Rows are points. Any point is a mix of the corners, with weights that add up to 1. It lies inside the corners' shape when no weight is negative. Is each point inside? If not, which corners have a negative weight?

Corners:
(1): [-29 -34]
(2): [-46  73]
(3): [ 34 -55]
Points:
[ 15 -62] => outside (2)
[ 25 -48] => inside
[  1 -68] => outside (2)
[-26 -32] => inside
[-35  53] => inside
[-14 -26] => inside

Corners:
(1): [ -8 -18  -6  30  46  43 -40 -33  50]
(2): [-49 -22 -45  27  38  21  42 -95 -46]
(3): [ 31   7 109 -65 -36   2 -35 102  -8]
(4): [-68 -45 -54  45  -2  31  66 -22   9]
(5): [ 10  62 121  19 -16 -29 -58  11  79]
(6): [ 18 -57 -61  36 -49   3  29 -24 -94]
(7): [-52  -9 -20  41  42  -9  -2   9 -57]
(8): [ 11 -75  25 -34 -56 -80  11  19 -36]
(9): [ 13  67  53 -48 -25 -32 -76  29  71]
(10): [ 20  58  14   5  88 -23   5  -4  67]
Points:
[-25   0   4  25 -17  -8 -19 -40   7] => outside (3, 10)
[-12 -12  13   7 -18 -12 -12   5 -16] => outside (10)
[-21  11  -4  32  28  21 -10 -21   4] => outside (8)
[-25  -9  17  31  32  -9  -1 -28  43] => outside (3, 6, 9)
[  4 -20  -4 -21   9 -16   0  -3 -34] => outside (4, 5)

Corners:
(1): [  7  -7 -17  20   0 -13 -66   4  35  51  32 -18  -3  67 -17  33   6  -4
 -13 -56]
(2): [ 47  18 -20  57  37 -81  -2 116   7  52 -44  25  -5  16  86 -17 -12   9
  11  -5]
(3): [-32  44 -22 -37 -13 -27 -37  -2 -57  47 -25 -34  35  85 -10 -19  14   4
 -11   5]
(4): [-49 -44 -19 -55 -35 121 -22  16 -11 -58 -49 -43 -79  -9 -45  51 -78  13
  -2  37]
(5): [ 44 -46  51  22  16 -49  39  52 -61  -4 -19  48 -43  14  -8   7   6  18
  21   9]
(6): [ 47  22 -67  35  15 -11 -18  16 -22  -3  -7 -15  56  58  -1 -39  17 -89
  -1 -46]
(7): [-36   9 -12 -60 -54  50 -11 -14  -8 -42  11 -11 -75  -1   1  94 -40 -32
  62  52]
(8): [ 37  33  22  -2 -68  -5  55  84  -6 -45  12  40 -14  36  31  -2   3  62
  17 -76]
(9): [ 80 -21 -79  23   2 -40  32  88 -41  29   4  -1  23  24  23 -23  70  66
  55  -6]
(10): [-33   8  23 -88  52  35  21 -44  29  35   7 -18 -13 -19  -7  38 -10 -28
   0 -56]
(11): [-64 -20 -75 -41 -88   2   5 -21   6 -19 -40 -18 -70 -34 -63  76  11 -38
 -17  26]
(12): [-13   5   6 -24 -57  64  15  -1  69 -11 -16  37 -26  -3 -65  11 -28 -13
  48  63]
(13): [-85  37  50 -16  11  37 -21  32   2  19  67 -43  -3 -49 -42   8   1 -36
   4 -28]
(14): [ -61  -78   16 -108  -74   50  -18   13   10  -14   -7    2  -43   -9
  -27   21  -56  -36   25   27]
(15): [-11  35  -6 -13 -13  20  -2 -48 -29  39  48  -2 -29   1  17 -35 -60  16
 -33 -13]
(16): [-44  -6 -49  11  18 -40  24 -14  40 -16  34 -38  28  40  16 -16  -6   0
 -23  28]
(17): [ 25   6 -47  50  21 -26 -50  -8  -4 -21 -36  27  21  22  66 -52  87  34
  18 -32]
(18): [ 52  25 -58  39   9  10 -12  55 -41  34  40  63  76  34  34   4  49 -10
 -57 -31]
(19): [ 31 -43  15 -54 -67  34 -12 -21  37 -39 -24 -48  27 -55 -44  54 -35  -1
  -1  31]
(20): [ 13  25 -65 -22  39 -26 -52  21   3 -17  41  38  32  11 -68  11  -7  10
 -17 -26]
(21): [-78 -55  -9  -1 -46  42  28   7 -14 -17 -40  44  -3 -12 -27  67 -80  19
  61  -5]
Points:
[ -8   5 -24 -10  -7   1  -3  21  -5   3   4   8  -4  20  -6   9  -1   2
   5 -13] => outside (19)
[  6   2 -16   2  -5  -8  -8  29   2  16  -4   6  -7  18   4   5  -9   3
   7  -5] => inside
[  9 -10 -23  -8 -19   7  -4  11   2   1 -18   0  -6  22   9  12  -8  -2
   9   1] => outside (13, 20)
[-36 -18 -10 -72 -81  77   4  15   5 -34 -49 -11 -29 -32  -3  54 -22 -34
  57  27] => outside (1, 5, 15, 16, 20)

Corners:
(1): [  2  39 -37  -2  38  -6 -29  -1 -12 -58  -7  34  43 -15 -36  10  49 -37
  -7 -23]
(2): [ 37 -32  -3  -7  11  35  -1  40 -17  40 -33  18   0 -14   4 -18  16  16
  -2  10]
(3): [ -6   0  25  32   8  48   3 -27   7  39 -37 -22   9 -10  -3   6  33 -33
 -28 -37]
(4): [ 24  13  21   5  42  -7   5 -15  10 -16 -53 -28  22 -62 -31 -45 -21  58
 -11  23]
(5): [  1  52  -5   9  -2  -8  -9  20  13 -45 -10  48 -13  17  -2 -33   2   4
 -13 -34]
(6): [ 18 -11  -1  23 -14 -65  -1  -8  20  -4   6 -15 -19  24 -16  41  -2 -22
  35  42]
(7): [-46  41  59  18  11 -73 -32  44  52   1  68  21 -14  48  -8  40  39 -39
 -63 -12]
(8): [ 32 -28   0  29   6 -26   4 -38  19 -25   5 -11  28  41  51 -13 -10 -18
   3  -9]
(9): [-19  27  44   9  30   7 -17  -7  12   3  -9  -7  32 -38  38   2 -19   2
   1 -74]
(10): [  7 -31  26  17  19   0  29  10  -8  -5  36 -54  83  -8 -17 -34 -20  54
   4 -34]
(11): [ 29 -66  13  25   4   0  -8  -3   9  11  19  -9 -20 -18   1  52 -50 -38
   3   1]
(12): [ 49  -2 -40  -3  42 -23  -2 -42  36  32   2  42   5  23 -14  -5  28 -63
  -6 -39]
(13): [-12  23  45  23  29   1 -14 -25 -51  -4 -23   3  15  -7 -39  -2 -49  73
 -43  25]
(14): [  2  78   0 -21 -75   0 -50   5  17  17  25 -18  46 -30 -31  49 -28  30
 -65  20]
(15): [  61  -13  -11   34   20   24   -1  -46   64   20  -44 -121   -6   29
  -12   25    6   48   -8   34]
(16): [ 40 -46  68  11  -8  -4  69  23 -28  41  74 -31  27 -29  -2  41 -44  54
 -47 -11]
(17): [-46  26 -44  31  66  24   0 -29 -63 -46   6 -22  66   3  -7   7 -50 -18
 -16  37]
(18): [ 12   9   5   4   5  -7  -2  28   7   2 -65  -5  45 -17 -29  12 -60  43
 -27  17]
(19): [-54  42  15 -55  -5  -3 -23  28  -3 -40 -50 -28   3 -19 -50   1   6  56
 -31  15]
(20): [ 38  -1  28  23  -8  22 -23 -19 107  32  20   9 -19  33  -9  84 -12  -8
  -6  93]
(21): [-55   2 -42  47  41 -10 -27 -32  25   9 -23  15  12  -1  12  10 -12  33
 -24   5]
Points:
[ -1  11  -2  14  12  -7 -10  -3  17  -4  -4  -3  16   1  -6  11  -4   3
 -17  -2] => outside (13)
[  3  13   6  11   7  -4 -12  -9  14  -1   8 -10  15   0  -8  18  -1   1
 -16   3] => outside (18)
[ -1  11   9   0   7  -2 -12   0  19  -9  -9  -7  10   1 -15  15  -6  11
 -16  12] => inside
[  1  24  37  20   4  -5 -21  14  25  13  -3   7  -9 -23  -9  34  -9   7
 -30  -2] => outside (8, 10, 12, 17, 19)
[  9   3  11  20  17  -2  -5  -8   8   5  -6  -4  17  -2  -6   8 -14   9
 -17  -3] => outside (19)

Corners:
(1): [-12  11 -77  -8   7 -33 -30  34  36  67  -5  26  -7  -7 -43  66   0  23
   4 -24]
(2): [ 25  -1 -21 -34 -34  -8  27  30  12 -12 -15   2  47 -28 -52   8   3 -15
  56 -47]
(3): [  2  35  23 -67  11 -50   2 -73 -11 -22  -2  77 -13 -21 -65 -71 -46   9
   3 -13]
(4): [-12 -53  -8  44  95  22 -26  70  23 -12  67   9 -11 -15  -4  42 -50 -40
  32   8]
(5): [-21 -30   8  32 -33  12 -40  13  -3  14  54  25  44  26 -15  24  -1  30
  21  -9]
(6): [  10  121   45  -34   15   11   10 -112  -11  -28  -47   70    6   47
    5  -18   16   -7   12  -35]
(7): [ -6  -8   2 -56 -43  32 -21  61  34  78  75  -1   9 -16  18  14  -6  31
  10 -30]
(8): [-19 -44 -29  42   4  66  19  71  10 -12  48  -9 -40 -83  43  31  15 -14
 -23  36]
(9): [  0 -44 -33 -56  -5 -36 -50  28 -14  16  39  21 -31  13  11  69  17  -8
  46 -14]
(10): [-33  60 -22 -26 -55 -54  -2  63 -35   3   5  11   6  44  45  61 -45  42
  43 -39]
(11): [ 24 -10 -62 -16  17 -37 -12  -7  64  11  16  16  27   4  49  10  -7  52
  35 -20]
(12): [ 46 -20 -12  -2  34  24 -16  43  12 -26   4 -18  -8 -92  -3  58   5  34
 -30  38]
(13): [-10 -63 -46  23  47  80 -35  47  17 -17 -32 -82 -50 -42 -30  -8 -51  -9
  -2  22]
(14): [ 28 -66  -4  86  22  46 -41  67  39  16  23 -42 -71 -63 -19 -31 -15  -4
  51  61]
(15): [-15  36  52 -11  41 -51   2 -59 -61   5 -60  42  19   7   8 -37 -12   2
   2 -39]
(16): [ 19 -63  10  30  74  12   4  88  56 -27  24 -17 -53   6   2  -9  15  33
 -13  -5]
(17): [  28   82    3   -8   44   -9  -22  -71    2  -71  -12    4   19   34
   -8 -112   36  -68   -6   37]
(18): [  26   54   41  -11  -13  -84   -9 -101  -25  -48   -7   26   14   -5
  -31    3   -3  -55  -25 -104]
(19): [102  43 -39  47   8 -20  33 -56 -66   0  23  54  21  13 -32 -64  -8 -12
  12 -24]
(20): [ 34 -48  18 -15 -26 -58  32  28  33  37   4  -9  -2  43   3  27 -24 -13
 -19  13]
(21): [ 21 -25 -16 -12   0  -5 -49  53  41   2 -44  30  11  -2  44  13 -11   1
 -18 -17]
Points:
[ 11  17  -4 -17  -9 -14  -8 -15  -1   2  -8  21   6  -4 -10  -1  -7   1
   9 -15] => outside (4, 16)
[ 19 -13  -2   3  18 -12  -3  18  11  -1  11   7  -5  -4  -2  10 -11  -3
   2  -3] => inside
[  9   7  -8   6  11  -1 -17  12   8   6   9   8  -9  -4   3  -1 -14   8
   2  -2] => outside (2, 9)
[ 14  20   1   3  24  -2   1 -12   4 -11   6  15   0  -5  -9  -9  -8   2
  10  -6] => outside (9, 21)
[ 22 -15 -20  -1  16 -21  -9  31  21  10  21   8 -10 -21   4   3 -10   0
  13  -6] => outside (5, 6, 13)
[ 30  34 -19  -6 -10  17   2 -33  -2  17 -15  27  19 -21 -13 -44   5  12
   1  18] => outside (4, 9, 10, 16, 18)
[ 11 -11  -5   2  18  -1 -10  31  14   6  16  16  -5  -7   5   6  -5   6
  14   0] => outside (13, 18)

Corners:
(1): [ -5 -17  74  11 -10  24  25 -41  14   8  -4 -15 -18  21 -39  18  -5  15
 -18 -19]
(2): [ 26   6 -16  21  30   6  -1 -23  -8 -31  -4 -69  83  16 -14  11  36  -7
 -13 -10]
(3): [-14  37  -8  -5 -25 -16   6   9  -6  -2   7   0  30 -26   4  -5 -17  18
  -9 -19]
(4): [ 22 -14  22  37 -21  47   4  18  -6  13 -12  10   3  19  18 -27   2  22
  10   7]
(5): [109  16 -25 -48 -28 -18  26 -22 -27  -5  13 -21 -18 -47   4  -8  19   9
  -9  -9]
(6): [-13 -18 -23  26  25  33  -5   7   3   3  50 -12   2  10  24  -2  11  22
 -10 -22]
(7): [  2  10  12 -26  24  34  24 -33  11  66  16 -15 -21  18  -2  13   7 -27
  14  -2]
(8): [  5   5 -14  39  13  10  10 -38 -14 -24 -11   8   3  21 -35   1  34  -6
   0  14]
(9): [ -5 -20  17  30 -76   4  39 -20   9  -3  -8 -11  -7  24  19 -23  26   9
  21  -9]
(10): [ -1  -5 -25  25 -97  45  11  94  18   2  -9  22   3  16 -24  26 121  -7
   9   4]
(11): [-20 -18  -6   1  16 -13  35  -9 -75  44 -10 -64   5 -42 -19   8  21  -7
   3  -2]
(12): [ 44  36 -11  46  -8  24  14 -33 -45 -26  18 -60 -25 -10  27 -33  -1   5
 -19  38]
(13): [-20 -17  17  28   3  34  21 -34  11  16   8  -5  36 -65  27 -15 -28 -14
  -9  26]
(14): [-20  -4 -14 -32 -24  18  -3  15 -13 -32  12 -26   8  19 -49  22  55 -16
   1  31]
(15): [ 60  28   8  -9  14  24  38 -30 -21  -9  61 -14   5 -15 -39 -15 -18 -15
   6   1]
(16): [ 24   4  11  17   8  10  51 -38  18   6  -7 -17 -21   4 -46  11 -31  32
   1  18]
(17): [-15  -6  33  23  29  25  28  43   5   3  -6  -3 -28   1  54  24  28  17
  28  -8]
(18): [ -6   2   1  26  16 -95  15  -1  -8   7  -5 -22 -23 -24 -42 -43 -24   3
  -3  10]
(19): [-10 -17  11  57 -39  25  61   1  16 -23  11  12  17  38  23 -21 -17 -26
 -41  24]
(20): [ -5 -39  12  52 -32  21  15  -9  25  -2 -29  -1  -4  -2 -51  14 -38 -27
  22   3]
(21): [ 14   0 -15  31  24  26  31 -43   8 -27 -12 -23 -16 -48 -26 -73 -30  -1
 -30  22]
Points:
[ 29  16  -6  -8 -13  -2  16   2 -16   7  22 -22   9 -17 -12  -4  13   2
 -17   6] => outside (8, 9, 17, 20, 21)
[ 13   2   1  12 -13  26  25  -6  -8  -8   5 -21  -1  13  -3  -4  28   4
  -6   1] => outside (13, 18, 20)
[  7  -5   5  24 -11  10  23  -7 -10  -3   0 -16   2  -6 -10  -9   4   1
  -4   6] => outside (7)
[ 22 -23   5   0  27  -5  18 -46 -18  24   8 -18  23   7 -63  16 -12 -16
   0   2] => outside (3, 9, 10, 12, 17, 21)
[ -2   9  -1  -3  33 -26  13 -44 -20  -2  -1 -44  -4 -21 -14  -4   3  10
  -4  -1] => outside (4, 10, 15, 19, 20)
[ -3   3  -3  16   8  19   8  -8  -3   7   6 -17   8 -12 -33   2   4   0
   0   9] => outside (5, 9, 17, 19)

Corners:
(1): [-12 -78 -42  -5 -12  14  -5  13 -33 -25 -38 -53  63 -47  22  -6  12  30
 -83 -32]
(2): [-41  25  16   3 -13 -35  55  -5  76  -6  17  -2 -13  14 -30   0 -86  -2
  -7 -12]
(3): [-15 -24 -18  46 -23 -58 -14  52 -25  27 -46  -1  88 -18  87  16  53  21
 -25 -37]
(4): [-12 -30 -52  32 -69 -73  24  70 -43  38  13 -36  64 -61  67 -19  17  35
 -74 -83]
(5): [-43  35  33  41  33 -34  14 -73  35 -26  29  41 -64  36 -25  17 -66 -10
  11  20]
(6): [ 36   8 -13   0   6  14 -18   7   4   1  35  -5  41 -14  17 -21 121  58
 -20 -22]
(7): [ -12   -2  -19   32   -7  -33   65    5   20  -10    3    6 -101   54
   -8  -17  -53  -32   -7   26]
(8): [  0   7 -45  -4  17 -37 -33  27 -52  45 -20 -69  70   7  50 -38  35  26
 -26 -39]
(9): [ 18   2 -22 -60  -3  67  12  -6 -21  25  31  10  36 -27 -38  33  28  35
 -42 -13]
(10): [-73 -61 -30  20 -36 -17  18   6 -34 -22 -35  15  60 -39  33   6  58  27
 -29 -73]
(11): [ 14 -24  -6  43  10 -20  55   1   9 -11   4 -32 -34  18 -38 -18 -84 -34
   3 -20]
(12): [ 16  33 -40 -43  14  -3  11 -38  15  27  35 -33   7 -14 -43  30   5  24
  10  30]
(13): [-14  13   2   3  -7  11   8  25   9  79  72  -9 -41 -39 -13  -9  71  36
 -13   4]
(14): [ 68   7 -12 -66  -1  57  18 -22   1  51  30 -50 -44 -57  -9 -64  27  39
 -13  11]
(15): [ -36   22  -19   35   14   57   49  -78   64    8   33  -13  -85   28
  -52   27 -109   -8    8    1]
(16): [ -2   3 -16  46  40  -3  27 -21  35 -17 -19  25 -80   3 -44 -25 -49 -50
 -27   8]
(17): [-11  69  33  35 -29 -26   1 -37  35   8 -24   5 -52  51 -74  11 -72 -25
  19  72]
(18): [-34  26  19  19   8 -28  42 -12  48 -19  -2  -7 -99  14 -31  36 -31 -33
 -18 -16]
(19): [ 81   6  -5 -50  -4  11 -20 -38   8  80   9 -24  33  36 -23 -29  63  19
 -20  16]
(20): [  -7  -33   -9    4  -42  -19   -5    9   43  -13  -31   20  -87   34
  -52   14 -101  -34   10   19]
(21): [  6  10   6 -37 -45  27  -2   6  26  11  36 -16  37 -34   6  -9  27 -18
 -30  -3]
Points:
[-14   6  -9  10  -4  -9  19  -7  16   5   6  -8 -21  -3 -11   4 -20   2
 -13  -6] => outside (19)
[-10  13  -2   9  -9 -12  19  -9  21   6   5  -8 -28   5 -16   6 -17  -7
 -14   1] => inside
[ -6  -1 -12  -3  -8   5  18 -11  14   9  11 -10 -21  -4 -24   0 -16   5
 -17  -3] => outside (3)
[ -2   0  -2  13  -1   0  22 -24  28   3   6  -1 -25  12 -29  -7 -24  -5
  -1  10] => outside (4, 8, 9, 18)
[ -1   4  -7   8  -6 -10  19  -2  15  14   9  -8 -24   0 -11  -5  -9  -1
 -12  -6] => outside (1)

Corners:
(1): [ -1 -24 -40 -59   4  24 -54  25 -21 -11 -31  44  -6  48   7 -28 -19 -43
  10 -63]
(2): [  2  13 -16  35  12 -31 -33  17  23 -28 -43  31 -24 -40   5  -3 -36 -13
  36  -3]
(3): [  1  23  31  -1  63 -29 -37   3 -33 -60 -13 -30  30 -15  12  42  19   5
  10 -16]
(4): [-24  32  30 -24  25 -24  11  -8   7   0  18  19   0 -63  33  40 -32  -2
  42 -29]
(5): [ 34  35 -16  69 -24  24   6  32 -10  61  -2  26  -7   9   2 -19 -16  89
 -73  -3]
(6): [ 31 -70 -68 -70  -8  53 -45 -13  -4   0 -37  27   1  36   3  15   3 -31
  12  33]
(7): [  4   2  13  -1   0  -2  -7 -30  19 -60  23 -23  -8 -26  64   6  35 -25
  47 -10]
(8): [-25  24  56  -2  35 -17  -6  52  52 -36  26  12   5 -44  16  14 -16  -3
   5  17]
(9): [ 31  16  -8  56 -75 -19 -27  -2  26  12 -26 -27 -54  -7 -23  -1 -51  96
 -26 -19]
(10): [-11   5  19   0 -31 -32  13  13  -5 -23 -71   3  33 -24  -3  32 -11 -30
  10   0]
(11): [ -8  25  -2  51 -70  58  28  10 -13  27 -38 -15 -37 -14  -5 -30 -50 121
 -41  10]
(12): [-18  -1 -47  19 -36   8  11   7 -47  19 -24  25  -4  42   9  -4 -50  45
 -89  -2]
(13): [ -6  86 -12  26   8 -29  -4  15 -15 -23  25  18  -1 -15 -10  11   3  43
  10  -2]
(14): [-40  45  27  19  11   8 -22  -7  11  10  29 -21  -3 -26  15  27  -3   0
  13  -1]
(15): [ 14 -23  -1  11 -37   8  -4   3 -17  45  23  -1  -6  23   9 -25 -71  46
  11  30]
(16): [ -3 -84   2 -60  35  24  -6  57  -6  -3 -32  55 -51  24 -30  37  16 -86
  23 -17]
(17): [  4 -72 -40 -27   0  32 -14 -25  -7   0 -13   3  13  -8 -26 -18  19 -25
  13 -24]
(18): [-41   3  65 -28  23 -47   8 -11  43 -12 -19 -10 -38 -25  23  12  32  10
  43  -7]
(19): [  6 -62 -24 -14 -28   2 -77 -13 -54  12   7  81 -22  -7   1 -20   8 -34
  19 -20]
(20): [ 16 -78 -51 -29   8  50 -55 -13  -3 -23 -14  58  10  61 -12  12 -11 -25
  28 -29]
(21): [ -16 -102  -88  -29  -21   50  -35    6  -22   33  -10   18    8    9
    3    6   14  -10   25  -17]
Points:
[ -7 -36  -6 -25  15  21 -24   1   0  -4  -5  20  -8  -6  13   6   2 -22
  29 -13] => outside (9, 10, 12, 13)
[ -2  -7 -20   5 -15  13 -10  -5  -3   2 -18   3  -3  -2   6   2 -14  26
   4  -9] => outside (8, 16, 19)
[ -7 -28 -26  -1  -5  18 -28   2 -15   0 -18  17 -18  12  -3  -2   8   5
   3 -25] => outside (4, 6, 8, 10, 15)
[ -5 -19  -8 -14   3  12 -22   4   0 -12 -16  17  -5  -1   8   8  -4  -7
  10 -20] => outside (13, 15)
[-10  -3  -3   3  -5   0  -8  13   0  -4  -8  15  -7  -2   6   4 -19  14
 -14  -3] => inside
[  5 -26 -20  -6 -18  21 -23  10  -3   9 -17  25  -7  -3  -8  -1 -19   1
  11  -2] => outside (3, 7, 12, 18)
[-10   5   5   2  -6  -2 -12   7  -8   0   3  16  -9  -7  16   8 -11  13
   2 -14] => outside (2, 6, 17)
[ -4  -1 -12   0  -5   1 -16   5  -7  -5  -9   9  -7  -3   2   6  -9  16
   2 -10] => inside
